Every row gives one point. The points of each table are mixes of a few directions, plus a little noise. How many directions does each table use, and how many do they share? Where both have some left over, give the other angles between the two spaces (their principal angles), to ten degrees, smallest first.

First (7 x 3):
[[ 23  15 -19]
 [  1  -6 -22]
 [-31 -23  13]
 [ -5   8  36]
 [ 23  16 -14]
 [ 11   9  -3]
 [-23 -17   9]]
Second (7 x 3):
[[  2   5   9]
 [-13 -31 -60]
 [  7  17  33]
 [  0   0  -1]
 [  1   3   6]
 [ -1  -2  -4]
 [  4   9  17]]
Directions: first 2, second 1, shared 1

First (7 x 4):
[[-28  15 -20  -7]
 [  6 -15 -16   7]
 [-30  23  -9 -10]
 [ 43  -5  60   2]
 [-25   7 -29  -3]
 [ 41 -19  33   9]
 [ -7  -4 -19   2]]
Second (5 x 4):
[[  8   2  39  14]
 [ 16 -17  -9   4]
 [ 13   6  24  -8]
 [ 23 -14 -28 -24]
 [-59  24 -25  13]]
Directions: first 2, second 3, shared 2

First (9 x 6):
[[-17 -20  -7  44 -23  -5]
 [ -5  -6  -1  13  -7  -1]
 [-15 -17  -7  38 -19  -4]
 [ 24  27  10 -60  31   7]
 [ 14  16   6 -36  19   4]
 [ 19  21   8 -47  24   5]
 [ -3  -4  -1   7  -4  -1]
 [  7   8   2 -17   9   2]
 [-22 -25 -10  57 -30  -6]]
Second (8 x 6):
[[ 19 -49  35  -5   3  19]
 [-30  13 -31 -21 -11 -36]
 [-18 -14  -3 -16   0 -21]
 [  4  44 -10  16 -15  42]
 [ -8  14 -12   7  21 -35]
 [-18   8  -1  -1   7  -6]
 [ 41  10  -2  22   2  10]
 [  9 -27  25  -3  -5  29]]
Directions: first 1, second 4, shared 0; angles 90

First (9 x 9):
[[-20 -25 -19  -7 -16   1  13 -31  19]
 [  5   8  -6  -3   4  17  10  10   8]
 [ 13  50  29   3  36 -42 -15  15   8]
 [  1  -8  13   8  -5 -16 -18  -2 -22]
 [ 10 -11 -22  -4 -11  60  21  22  -4]
 [-16 -23 -31 -12 -16  29  29 -20  28]
 [  7   7  11   5   5  -7 -11  10 -13]
 [  0   1  12   5   2 -20 -13  -3 -10]
 [  1   0  14   6   1 -21 -16  -2 -15]]
Second (9 x 9):
[[-20 -13 -31  -5 -10 -29  17 -32  21]
 [ 19  12  22   8   8  11 -17  29 -26]
 [  6   4 -11  12  -2 -39  -8   7 -27]
 [ 24  15  13  18   7 -21 -24  35 -48]
 [-15 -10 -27  -2  -9 -31  13 -25  12]
 [  2   1  15  -5   4  31   0   5  10]
 [-10  -7   9 -15   1  43  12 -12  35]
 [ -7  -4   1  -8   0  18   7  -9  19]
 [  2   1  10  -3   3  19  -1   4   5]]
Directions: first 3, second 2, shared 1; angles 50

First (10 x 11):
[[ 10  22  -5 -11  26  15 -27   6   5   1  34]
 [-17 -36   8  18 -43 -24  46 -10  -9  -3 -58]
 [ 17  36  -8 -18  43  24 -46  10   9   3  57]
 [  4   8  -2  -4   9   5 -10   2   2   1  13]
 [ 10  19  -5 -10  24  13 -25   5   5   1  31]
 [ -8 -15   4   8 -19 -11  20  -4  -4  -1 -25]
 [ -8 -17   4   9 -21 -12  22  -5  -4  -1 -28]
 [-10 -21   5  10 -26 -14  27  -6  -5  -1 -34]
 [  0   0   0   0   0   0   0   0   0   0   0]
 [  3   6  -1  -3   6   4  -7   2   1   0   9]]
Second (9 x 11):
[[-17  -9  54 -22   7   2  -6  -1   7 -13  -4]
 [ -1 -14 -22  20 -16  -9 -16   8 -14  16   9]
 [  8   5 -24   7  -1   3   7   0  -3   6   2]
 [-12 -21  21 -10   0  11  -5   7  -7   8   4]
 [ 17  24 -22   3  35  43  26  15 -22  11 -22]
 [ 11 -14 -60  14 -23  -4   7  -4  -2  19  23]
 [ 14  16 -37  16 -10 -18   4 -10   9  -4   3]
 [-13  -5  47 -26   5  -1   1  -9  17 -17  -1]
 [ -8  18  44  -1   3 -25 -17  -7  16 -26 -14]]
Directions: first 1, second 4, shared 0; angles 80

First (10 x 12):
[[-24  37 -11 -14  10 -27  22 -18   5  -5  16  11]
 [ 17 -39 -32  40  22  12  -2  -1  -7 -14  26  14]
 [ -7  -2   0   2  10   3 -17 -12  22   2   9   4]
 [  0 -24  -8  19  17   9 -10   5  18  -5   6  17]
 [  1 -31  23   9   0  16 -15  16  23   4 -21  27]
 [ 24 -25  15   8 -19  20 -21  -4 -14   9  -5 -10]
 [-16  27  -7 -26  12   5 -13  41  32   2 -29 -59]
 [ 16  37 -16 -19 -25 -15  28  -7 -60   0   7 -51]
 [ -2   5  22  -9 -16  -5   1 -17  -4   8  -3  19]
 [ -9  15  13 -10 -11 -17  28  -4 -15  -1  -7  28]]
Second (8 x 12):
[[ 26   3   7  -5  17 -16  24  -7  18  16 -21  -7]
 [  2 -16 -16  31 -39 -30 -31  19  -9  -5  27  13]
 [-11  30  39   2   9   4   0 -20   0 -12 -18  -2]
 [-26  -1 -28   6  -2  51  11  12  -4  18  18  -7]
 [  2  -5 -11  36 -29 -19 -11  13   1  12  18   4]
 [-10 -21  -4 -40  21   9  -3 -22  -4 -24 -11 -10]
 [ 30 -12 -21 -54  28  12  13  31  -9   1   0  16]
 [-13  23  34  25  -5  -9  -4 -26   7  -6 -13  -8]]
Directions: first 5, second 5, shared 0; angles 50, 60, 70, 90, 90

First (10 x 14):
[[-30  10  29  24 -32 -11  39  11  21  -6  -4  25  -4  10]
 [ 21   5 -13 -26   1   2  13   5   8 -16  14  -1   0  11]
 [  7  -4   5  -8   1   2  20  13  15   5 -31 -18   8 -14]
 [ 12   9  -7   8  -5  14  -9   3  -1   9  -3  13  39 -33]
 [ -4  -3 -26  15  10  18 -37  -4 -12  18   5  19   5   3]
 [ -1  -5  -4  19  -1  10  -6   2  10  13 -35   1   8 -18]
 [ 17  -5 -16  -2   9  -5 -31 -33 -11 -24  14   0 -31  16]
 [-20  -8  24  -1   9  -9  10  12  -9  22 -14 -27   2  -9]
 [  7   8  -7 -17  -1  -6  -1  -7  -8 -19  40  10  -9  21]
 [-10  -6  15 -12  10 -15   2  -3 -14  -1  13 -21 -17  11]]
Second (11 x 14):
[[ 18  -9   3  40   8  17   5  17   5 -48  22 -15   2   8]
 [ 10  -8  22  29  15  30   1 -15  12 -23  14  -4  -4  20]
 [  5  -6   1   1  -1   6   5   7  -2  -3   6  -3  -1  -3]
 [  2  -1  -7  -3  -4  -5   2  12  -3  -2   3  -3   1  -8]
 [ -5  -1   0 -17  -4  -3   1  -3  -3  19  -6   5  -2  -6]
 [ -1 -23  -2 -60 -21   3  22  18 -21  55   4   5 -11 -36]
 [  7 -15   5 -10  -3  14  12   9  -6   7  11  -3  -6  -9]
 [  6  -2 -12   7  -4  -7   2  21  -4 -16   6  -8   4  -7]
 [-14  15  26  10  17  11 -17 -55  17  10 -17  15  -3  32]
 [-12  19 -17  -4  -3 -28 -12  -1   0   3 -17   4   8   0]
 [-16  29 -20   5   0 -37 -22  -8   4  -3 -24   5  12   9]]
Directions: first 6, second 3, shared 0; angles 50, 70, 80

First (10 x 20):
[[-23   0  24  41  25  60 -41  32  -6 -33 -35  -2 -11   1  32 -17  12  -3
  -12   5]
 [  9 -10 -10 -19  -7 -35  27 -25   2  19  17  -1  16   6  -9   7  -9   6
    3   9]
 [ 31 -25   8  -7  56 -25  16 -48   0 -13  15 -11  27  12 -37  26 -10  13
    5  -6]
 [  9 -20   9   5  35  -7   7 -26  -1  -9   1  -7  20  12  -7   9  -6  10
   -3   9]
 [  1  17 -13 -16 -33 -11   5  12   3  15  10   6 -14 -10  -6  -1   2  -8
    6 -11]
 [-12  14  -3   2 -25  13  -9  24   0   4  -6   5 -15  -7  14 -11   6  -7
   -1  -2]
 [ 18  -1 -15 -28 -14 -40  27 -23   4  21  25   1   7  -1 -24  13  -8   2
    9  -6]
 [  5 -25   6   4  29 -15  14 -30  -2  -1   2  -6  27  15   1   5  -9  12
   -5  19]
 [-34  17   8  28 -22  51 -34  50  -4 -11 -31   6 -24  -7  43 -27  13 -11
  -10   7]
 [ -4  33 -12 -12 -45   9 -12  35   4   8   4   9 -33 -20  -4  -5  10 -15
    8 -25]]
Second (9 x 20):
[[  9  -2 -13  21  17  12   1   0   0   7  10 -35  -3 -27  35 -29 -40  -3
   -3  11]
 [ 24  28 -41 -14  -4 -22  -4  34  21  16  18  26 -11  21 -39  18  20   5
    7 -23]
 [-10  -5  18 -10 -17   0   6 -16  -9  -2  -3  -2  -2 -12   2   0   0  -6
    2  -2]
 [ 25   6 -12  -6  -5  -4   2  20   4 -17   2  14  20  28 -18  31   9   5
   16  -4]
 [ 16  16 -16 -10  24 -19   6   8  28   3  16  17  15   2 -44  53   4  -1
   20 -37]
 [-40 -29  53  -4 -37  18  -4 -30 -38 -16 -34   3  -6   8  29 -32  23   0
  -20  36]
 [ -5   7   0  -5  15 -10   6 -12  14  12  12  -3  -3 -24 -15  16 -10  -7
    6 -24]
 [-28 -19  13  30  44  17 -17  -7  -1   3 -22   2  -1  16  19 -25  12  12
  -29  24]
 [ 10  -2  -2  -1 -36   9   4   3 -20  -5   2 -21  -8 -11  31 -32 -18  -5
    0  20]]
Directions: first 3, second 5, shared 1; angles 40, 80

First (8 x 24):
[[ 10  -6   2   6   2  -1  23 -16 -11 -11 -25  15   9  10   7  -5   8   0
    9  -9  13  -5 -11   3]
 [  3   2   3   3  -1  11   0  -6   0  -2  -6   4   1   7  -3  -5  -4  -4
    3  -2   5  -4   0 -13]
 [-31 -13  -4 -33  10   5 -25  22  -1  19  37 -30 -25 -12  12  23  24   0
  -18  -1  -9  28   1  13]
 [ -3  22 -19   8 -11 -60 -28  44  31  16  52 -22   3 -50 -18   9 -28  24
  -19  31 -51  -5  29  44]
 [ 12  10   4  15  -6  10   2  -9   4  -5 -12  11   8   9 -11 -13 -18  -5
    8   2   4 -14   4 -20]
 [  4  -2   7   2   1  21   4 -13  -5  -5 -15   8   0  16   0  -6   0  -8
    7  -6  14  -3  -5 -20]
 [  4  -6   4   1   3   8  14 -13  -9  -7 -18   9   3  11   6  -3   8  -3
    6  -8  13  -1  -9  -4]
 [  1  -6   3  -2   3   7  10  -9  -8  -4 -12   5   0   9   6  -1   9  -3
    4  -7  10   2  -8  -3]]
Second (8 x 24):
[[ -9  23   1 -10   3  23 -26  -4  -2   1 -11 -12   6  -1 -19 -25  11  -7
    2  -6   6  26  24 -12]
 [ -1  -4   6   9  -4   5  -4   4   8   4  13   2  -6   6   1   6 -20  -4
    1   4  -4 -14  -3 -21]
 [ -7 -14   7  15   2 -20   6   4  -2  -2   8   4   1   5  18   7  -6   1
   13  -9  -1  -3  -6  -9]
 [-10 -41   2  -5   8 -27  28   7 -10   3  18   2 -15   3  41  37  14   7
   -2  -8   0  -5 -33  22]
 [  7   0  -7  -9   0  -1  11  -2  -2  -1  -6   2   0  -6  -3   4  10   4
   -9   4   0  -2  -6  21]
 [ -7   4  17  38  -5 -11 -18   5  11  -2  12   6   8  13   3 -12 -39  -7
   27  -6  -3 -10  14 -52]
 [  7  17 -13 -40  -3  56 -16  -3   6  11  -2 -13 -17  -6 -32   0  12  -8
  -35  21   1   3   3  10]
 [ 18  14 -12   2   0 -25  21 -10  -8 -13 -32  10  23 -15  -9 -17  18  12
    1  -1   1   6   6  41]]
Directions: first 3, second 4, shared 2; angles 80

First (10 x 32):
[[ -2 -15 -26  -8   7 -35   0 -12  -4  40  -9 -21  13  -2  17  13  -2  -9
   10   1   5  10  19   0  12  31 -24 -16   4   4  -5  -9]
 [ -1 -20 -50 -21  17 -41  -8 -24   5  60 -12 -28  25 -16  11  22  -8  -7
   20   2   5  17  28  -7  12  44 -31 -15  -3   2  -1  -2]
 [ -1  -6  -5   0   0 -15   3  -2  -5  14  -3  -8   2   3  10   4   1  -5
    2   0   2   3   7   2   6  11  -9  -8   3   3  -4  -6]
 [ -1   3  17  10  -8   4   7   8  -7 -14   3   5  -9  10   5  -6   5  -2
   -7  -1   0  -5  -6   5   0  -9   5  -1   5   1  -3  -5]
 [ -2  11  44  22 -18  16  14  21 -15 -39   7  16 -23  23   7 -17  12  -2
  -18  -2  -2 -13 -18  12  -3 -27  16   1   9   2  -6 -10]
 [  0   7  21  10  -8  12   5  10  -5 -21   4   9 -11   9   0  -8   5   1
   -8  -1  -1  -7  -9   4  -3 -15  10   3   3   0  -1  -2]
 [  0  12  37  17 -14  23   9  18  -7 -40   8  18 -19  15  -2 -16   8   2
  -15  -2  -3 -12 -18   7  -6 -29  19   6   5   0  -1  -3]
 [  4  10  -8 -10   9  31 -14  -4  20 -16   5  12   6 -20 -30  -3  -9  14
    4   0  -4  -1  -9 -12 -14 -15  16  20 -14  -8  12  21]
 [  5   5 -26 -19  16  21 -18 -13  24   2   1   5  15 -27 -30   5 -13  14
   11   1  -3   4  -1 -16 -11  -3   8  17 -16  -8  13  23]
 [ -2  -7  -4   1  -1 -17   4  -2  -7  14  -3  -8   2   5  12   4   2  -6
    1   0   2   3   7   3   7  12 -10  -9   4   3  -5  -7]]
Second (11 x 32):
[[ -5  27   4  -6  12 -12 -15  -5 -11  -5   0   7  -3  10 -14  -8   8 -16
    6   3 -17  -9  -8   4  -5 -20  28   5  -3   5 -16  -7]
 [ 12 -39   1  -7 -18  10   4   2  13  26   0  -5   1 -26   4   7  -8  29
   -7 -15  10  25  37  -1   0  25 -57 -16  11 -11  27  18]
 [-16 -22  -2  -5 -14 -14  -6 -22  -7  25   4   8  -4  17  -9 -22  14  17
   32  -3  22  26  16  -1  23 -27  -4  18  10   0 -37 -10]
 [ -6  29   2  -1  12 -11 -10  -3 -10 -11   0   6  -3  15  -9  -7   8 -17
    7   6 -13 -13 -15   3  -2 -19  33   8  -5   5 -18 -10]
 [-15 -36  -7   7 -12  24  -2  -7   9  10   8  -2   7   0  -6  -2  -5   4
   -5  -2  27  20  -1 -11  -1   3  -3  11   1   4 -19  -3]
 [  3  22   1   2  11   1  -1   7  -2 -16  -2  -1   0   1   1   5  -2 -15
   -9   5 -13 -17 -15   1  -9   2  17  -3  -6   3   6  -1]
 [ -8   4  -5  12   6  14   5   4   3 -18   3  -3   5   8   3   4  -5 -16
  -11   8   6 -12 -27  -5  -5   2  25   8  -9   6  -9  -6]
 [ 25  21   4   4  -3 -35  36  14  -5 -14 -14  -4  -8   7  38   5   5  20
   19   6  -6 -21   3  13  31   8 -24 -10   5 -11  37   3]
 [ 10 -10   6 -17  -5  -4 -13  -3   2  25  -1   2  -3 -21 -11   0   0  15
    0 -14 -12  18  36   4  -8   7 -34 -15   8  -8  16  14]
 [  2  -7   0  -5   5  29 -17   6  11   3   5  -5   6 -24 -17  12 -14 -12
  -31  -7 -11   4   4  -5 -32  19  -5 -13  -5   2  13  11]
 [ -2  12  -4  16   4   0  19   9   0 -24  -2  -3   2  14  18   5  -2  -9
   -2  13   6 -20 -30  -2   9   1  21   7  -8   4   0  -9]]
Directions: first 2, second 4, shared 0; angles 60, 60

First (11 x 32):
[[-47   4 -35  12  46 -16  15 -39  -8   3 -33 -12  19  22   8  25  32  10
  -57 -14 -33  24  12  19 -16  17   2 -18 -14   5  22   8]
 [ 15   4   9  -3 -18   1  -7   7  10   2  12   0  -9  -8   6 -11 -17  -1
   17  -4  23  -3  -6 -11  -4  -4  -3  17   6   1 -18  -3]
 [ 28  -1  36  -6 -30 -15  11   2   2   4  -6   0  13  -2 -10  -5 -34   6
   28   6   9  -7  -6   9   1 -11  -5  24  -3   9  -8  17]
 [ -2   2 -13   1   1  14 -14  10   5  -2  15   3 -17  -8   6  -7   9  -7
    0  -1  10  -3  -1 -16   1   1   3  -7   9  -7  -7 -15]
 [ 13   1   6  -3 -13  10 -10  14   4  -1  16   4 -11 -10   1 -10  -6  -4
   18   3  14  -8  -5 -12   4  -5   0   4   7  -4 -10  -7]
 [  1  11  -8   0  -7   3  -9   0  16   3  13  -5 -19  -9  18 -11  -8   0
    2 -13  30   5  -4 -19 -15   4  -4  15   8   1 -24 -11]
 [ -3 -23  11   2  14   0  14   5 -29  -6 -18  10  30  14 -33  19  20  -1
   -4  27 -54 -11   7  31  33  -5   8 -33 -12  -4  45  12]
 [ -1   0   4   0  -1  -7   4  -5   0   1  -6  -3   4   2   0   2  -5   3
   -1  -1   0   2   1   5  -2   1  -2   3  -2   2   1   4]
 [-30  21 -17   6  20 -37  20 -51  16  12 -33 -23  11  15  28  10 -10  18
  -42 -35  12  33   4   9 -47  17 -11  28 -13  19 -18  17]
 [ -7  -8 -13   1  11  22 -12  17 -10  -7  14   9  -8  -3  -8   2  25  -9
   -2  12 -17  -9   3  -5  19   1   7 -27   4 -11  17 -15]
 [ 31 -10  23  -7 -26  23 -16  38  -6  -7  27  15 -11 -15 -16 -14  -7 -12
   42  23   5 -24  -7 -12  27 -14   4  -7  11 -12   2 -11]]
Second (10 x 32):
[[-15   9 -27   3  12  13 -15   0   9   0  16  -3 -22  -6  18  -5  16  -5
  -14 -12  14   7   0 -20 -11   8   1  -5   8  -7 -12 -18]
 [ 17  11   5  -4 -23   6 -13  10  19   3  22  -2 -23 -15  16 -19 -21  -3
   21 -10  41  -2  -8 -24 -13  -3  -5  25  12   0 -34 -11]
 [-10 -10  -7   2  16   8   1   4 -14  -5  -4   6   7   6 -13  11  21  -3
  -10  12 -28  -4   5   9  16   1   6 -25  -3  -6  24  -1]
 [ -3  -1   0   1   3  -3   3  -4  -2   0  -5  -1   4   3  -1   3   1   2
   -4   0  -5   2   1   4  -1   1   0  -1  -2   1   4   3]
 [ -9 -10  -6   2  15   6   2   3 -15  -5  -5   6   9   6 -14  11  20  -3
  -10  12 -29  -4   5  11  17   0   6 -24  -4  -5  25   1]
 [-14   9 -20   3  11   2  -6  -8   8   2   4  -5 -12  -1  15  -1   9   0
  -16 -13  10   9   1 -10 -14   8  -1   1   3  -1 -10  -9]
 [-22  13 -23   5  16  -8   1 -21  11   5  -6 -11  -7   3  20   2   6   5
  -26 -21  11  17   2  -6 -24  11  -3   8  -1   4 -13  -3]
 [ 17 -29  40  -3  -4 -13  27   6 -35  -6 -31  13  49  17 -48  21  -2   4
   15  37 -60 -18   6  46  41 -14   5 -23 -18   4  52  31]
 [ 41  12  31 -10 -49  -4  -8  14  25   6  20  -2 -18 -20  14 -28 -50   1
   46  -8  57  -7 -14 -21 -16 -11 -11  49  11   7 -47  -1]
 [ -1  -4   5   0   3  -7   8  -5  -7   0 -11   1  12   6  -8   7   1   3
   -4   5 -14   0   2  12   4  -1   0  -4  -6   2  11   8]]
Directions: first 3, second 3, shared 3

First (11 x 32):
[[ 22  26   8  26 -19  27  -7  23 -23   9  28   4   4  24  -3  10  15 -15
   -7  14 -27 -30   2  -6  12  19 -25 -20  -2  -1  18  -5]
 [ 18  23   7  22 -16  23  -7  20 -19   8  24   4   4  21  -3   9  13 -13
   -6  12 -23 -26   2  -5  11  16 -22 -17  -2  -1  15  -4]
 [-22 -27  -9 -26  19 -28   8 -24  23  -9 -29  -4  -4 -25   3 -11 -16  16
    7 -15  28  31  -3   6 -12 -19  26  21   2   1 -18   5]
 [ 14  17   6  17 -13  18  -5  15 -15   6  19   3   3  16  -2   7  10 -10
   -4   9 -18 -20   2  -4   8  12 -17 -13  -1  -1  12  -3]
 [ 11  14   4  13 -10  14  -4  12 -12   5  15   2   2  13  -2   5   8  -8
   -3   7 -14 -16   1  -3   7  10 -13 -11  -1   0  10  -2]
 [-19 -24  -7 -23  17 -24   7 -21  20  -8 -25  -4  -4 -22   3  -9 -14  14
    6 -13  24  27  -2   5 -11 -17  23  18   2   1 -16   4]
 [-13 -16  -5 -15  11 -16   4 -14  13  -5 -17  -2  -2 -14   2  -6  -9   9
    4  -8  16  18  -1   3  -7 -11  15  12   1   1 -10   3]
 [ 14  17   5  17 -13  18  -5  15 -15   6  19   3   3  16  -2   7  10 -10
   -4   9 -18 -20   2  -4   8  12 -17 -13  -2  -1  12  -3]
 [  2   2   1   2  -2   2  -1   2  -2   1   2   0   0   2   0   1   1  -1
    0   1  -2  -2   0   0   1   1  -2  -2   0   0   1   0]
 [-27 -32 -10 -32  24 -33   9 -29  28 -11 -35  -5  -5 -30   4 -13 -19  19
    8 -18  34  37  -3   7 -15 -23  31  25   3   1 -22   6]
 [ -1  -1   0  -1   1  -1   0  -1   1   0  -1   0   0  -1   0   0   0   1
    0  -1   1   1   0   0   0  -1   1   1   0   0  -1   0]]
Second (11 x 32):
[[-15 -18  -6 -18  13 -18   5 -16  16  -6 -19  -3  -3 -17   2  -7 -10  11
    5 -10  18  21  -2   4  -9 -13  18  14   1   0 -12   3]
 [-14 -16  -5 -16  12 -17   5 -15  14  -6 -18  -3  -3 -15   2  -6  -9   9
    4  -9  17  19  -2   3  -7 -11  16  12   1   1 -11   3]
 [  2   3   1   3  -2   3  -1   2  -2   1   3   0   0   3  -1   1   1  -1
   -1   1  -3  -3   0   0   1   2  -2  -2   0   0   2   0]
 [ -8 -10  -3 -10   7 -10   3  -9   9  -3 -11  -2  -1  -9   1  -4  -6   6
    3  -5  10  12  -1   2  -5  -7  10   8   1   0  -7   2]
 [ 14  17   5  17 -12  17  -5  16 -15   6  19   3   3  16  -2   7  10 -10
   -4   9 -18 -20   2  -3   8  12 -16 -13  -1  -1  12  -3]
 [ 11  14   4  13 -10  14  -4  12 -12   4  15   2   2  12  -2   5   8  -8
   -4   7 -14 -15   1  -3   6  10 -13 -10  -1   0   9  -2]
 [-15 -19  -6 -18  14 -19   5 -17  16  -6 -20  -3  -3 -17   3  -7 -11  11
    5 -10  19  21  -2   4  -9 -13  18  14   1   0 -13   3]
 [ -2  -1  -1  -1   1  -2   0  -1   1   0  -1   0   0  -1   0  -1  -1   1
    1  -1   1   2   0   0   0  -1   1   1   0   0  -1   0]
 [ 43  52  16  51 -38  54 -15  46 -45  17  56   8   8  49  -6  21  30 -31
  -13  28 -54 -60   5 -11  25  37 -51 -40  -4  -2  36  -9]
 [ -2  -3  -1  -3   2  -3   1  -2   2  -1  -3  -1   0  -3   0  -1  -2   2
    1  -2   3   3   0   1  -1  -2   3   2   0   0  -2   0]
 [-15 -18  -6 -17  13 -19   5 -16  15  -6 -19  -3  -2 -17   2  -7 -10  10
    4 -10  19  20  -2   4  -8 -12  17  14   1   0 -12   3]]
Directions: first 1, second 1, shared 1

First (11 x 32):
[[  4 -21   7  15  -1  -9  15  -6 -22  33 -17  -3 -16 -16  11 -25   0 -10
   15  25 -25   6   4  -6 -12 -23  -7 -13   8 -10  10 -18]
 [  5 -10  -4   8   4   0 -15 -12  19   9   8   3 -17 -15   1 -10   9   0
    1  -5  -2  -1   1   5  -3   6  -2 -10 -12  14  15 -11]
 [  0  -3   4   1  -2  -3   9   3 -12   6  -7  -2   2   1   2  -4  -3  -3
    4   9  -7   2   1  -4  -2  -8  -1   0   7  -8  -4  -1]
 [ -6  22  -5 -17   0   9  -9   9  14 -32  12   2  20  20 -11  26  -3   9
  -14 -21  23  -5  -4   3  11  18   7  15  -3   4 -13  19]
 [ -3  14  -4 -10   1   6  -8   5  12 -20   9   2  11  12  -7  15  -1   6
   -9 -14  15  -3  -3   2   8  13   4   9  -4   5  -7  12]
 [  6 -13  -5  12   5  -1 -18 -16  22  12  10   4 -22 -20   2 -13  11  -1
    2  -6  -3  -1   2   7  -5   7  -3 -13 -15  18  21 -14]
 [ -2  -4  10   1  -6  -6  29  10 -38  14 -22  -6   8   6   7  -7 -10  -7
   11  25 -17   5   1 -10  -4 -24  -2   2  20 -24 -12  -1]
 [ -4   4   8  -5  -6  -3  26  14 -33   1 -18  -5  17  14   3   3 -12  -3
    6  17  -8   3   0 -10   1 -17   1   8  20 -22 -18   7]
 [ -6  25  -6 -18   0   9 -11  10  17 -36  14   2  21  21 -12  28  -3  10
  -16 -23  25  -6  -4   4  12  21   8  16  -4   5 -14  21]
 [  6 -15  -3  13   4  -3 -12 -14  15  17   5   3 -22 -21   5 -16   9  -3
    4   0  -7   0   2   4  -6   1  -5 -13 -11  13  20 -15]
 [  0   1  -2   0   1   1  -7  -2   9  -4   5   1  -1  -1  -1   2   2   2
   -2  -6   4  -1   0   3   1   6   1  -1  -5   5   2   0]]
Second (8 x 32):
[[  9   5 -31   2  -5 -11  -8 -18   5  18  18   4   2 -13 -14  -4  17 -10
    3  -3   0 -22  12   3  14  17  -1  -7  -7  -9  24   4]
 [-13  -3  -4  -6   9   1  -2  -7 -21  -4 -15   7   4   6 -19   7  -5   0
   -5  -5 -11   0 -12 -12  -7 -14   8  16  -2  11  -7   6]
 [ -4  -8   0  18 -11   6   9   0   3  10 -14   1 -16  -2  24 -10 -13  -7
    0  10   3  15   0   2   4  -1 -10 -10   9 -11   1   5]
 [ 11   8   3  -5  -3  -3   0   8  14  -4  17  -6   7   0   4   2   7   3
    2  -1   9  -6   9   7   5  11  -1  -5   0  -7   1  -2]
 [-20  -4 -15   5   2   6   0 -13 -21  -1 -23  12  -2   8 -11   6 -13  -7
   -9  -4  -5   5 -14 -11   1  -9   4  14   2   4  -5  17]
 [ 14  -5  -6  12  -4  -1 -16  -8  38  10  22  -2 -18 -18  13 -11  12   0
    2  -5  10  -2  10  15   5  22  -9 -21 -12   5  22 -10]
 [ -8   9  -8 -11   4   2  -4  -1  -9 -14  -1   5  13  11 -18  14  -2   2
   -8 -10   3  -6  -6  -5   3   1   8  15  -2   5  -7  11]
 [ 12  -4  60 -15   7  -2  20  39  -7 -14  -3 -21   9   8  20  -3  -3  19
   14  18  -9  16   0   1 -26 -25   1  -2  11   2 -28 -31]]
Directions: first 2, second 5, shared 2
